Every row gives one point. The ring and each string are closed loops that go straight from each point to the next, and from the last back to the first. Before rounding, they use only three directions, however many columns there are. How many times does the string pass through the ring? Passing back the other way cancels.

Ring:
[[ 0.25  0.32  0.17 -0.35]
 [ 0.15  0.49  0.06 -0.54]
 [-0.03  0.63 -0.09 -0.54]
 [-0.17  0.50 -0.11 -0.09]
 [-0.16  0.19 -0.05  0.25]
 [-0.10 -0.03  0.02  0.38]
 [ 0.06 -0.18  0.14  0.35]
 [ 0.23 -0.06  0.23  0.11]]
String, 27 rows:
[[ 0.10  0.76  0.11 -0.12]
 [-0.06  0.91 -0.04 -0.22]
 [ 0.02  0.80  0.08  0.08]
 [ 0.13  0.62  0.20  0.24]
 [-0.12  0.50  0.02  0.36]
 [-0.32  0.07 -0.18  0.25]
 [-0.26 -0.08 -0.19 -0.02]
 [ 0.00  0.17  0.07  0.19]
 [ 0.05  0.20  0.11  0.21]
 [-0.14 -0.06 -0.09 -0.02]
 [-0.31 -0.42 -0.21  0.17]
 [-0.10 -0.17  0.06  0.62]
 [ 0.09  0.22  0.20  0.51]
 [-0.11  0.05  0.06  0.64]
 [-0.34 -0.02 -0.17  0.41]
 [-0.39 -0.04 -0.32 -0.15]
 [-0.04  0.26 -0.01 -0.07]
 [ 0.08  0.65  0.14  0.16]
 [ 0.06  0.63  0.09  0.00]
 [-0.15  0.36 -0.16 -0.38]
 [ 0.04  0.35  0.05 -0.11]
 [ 0.11  0.78  0.08 -0.29]
 [ 0.02  0.86 -0.06 -0.66]
 [ 0.08  0.88  0.01 -0.58]
 [-0.23  0.58 -0.35 -1.05]
 [-0.24  0.30 -0.31 -0.76]
 [ 0.01  0.41  0.00 -0.22]]
Times through: 2
String:
[[ 0.06  0.94  0.09 -0.07]
 [-0.31  0.70 -0.28 -0.37]
 [-0.41  0.31 -0.37 -0.38]
 [-0.19  0.24 -0.15 -0.15]
 [-0.01  0.40  0.05  0.13]
 [-0.01  0.48  0.12  0.46]
 [-0.22  0.15 -0.06  0.46]
 [-0.29 -0.12 -0.17  0.19]
 [-0.04  0.12  0.00  0.05]
 [ 0.16  0.32  0.23  0.34]
 [ 0.10 -0.08  0.24  0.71]
 [-0.04 -0.44  0.08  0.50]
 [-0.10 -0.38 -0.05  0.08]
 [-0.02 -0.01  0.00 -0.05]
 [ 0.24  0.26  0.28  0.25]
 [ 0.03  0.04  0.03 -0.09]
 [ 0.10 -0.20  0.07 -0.15]
 [ 0.43 -0.01  0.37  0.00]
 [ 0.47  0.35  0.43  0.07]
 [ 0.42  0.47  0.39  0.03]
 [ 0.45  0.49  0.35 -0.29]
 [ 0.15  0.27  0.01 -0.73]
 [-0.08  0.13 -0.13 -0.50]
 [ 0.06  0.33  0.05 -0.21]
 [ 0.24  0.69  0.20 -0.20]
 [ 0.00  0.36 -0.03 -0.34]
 [-0.17  0.34 -0.23 -0.66]
 [-0.20  0.72 -0.28 -0.82]
 [-0.06  0.89 -0.08 -0.43]]
Times through: 2
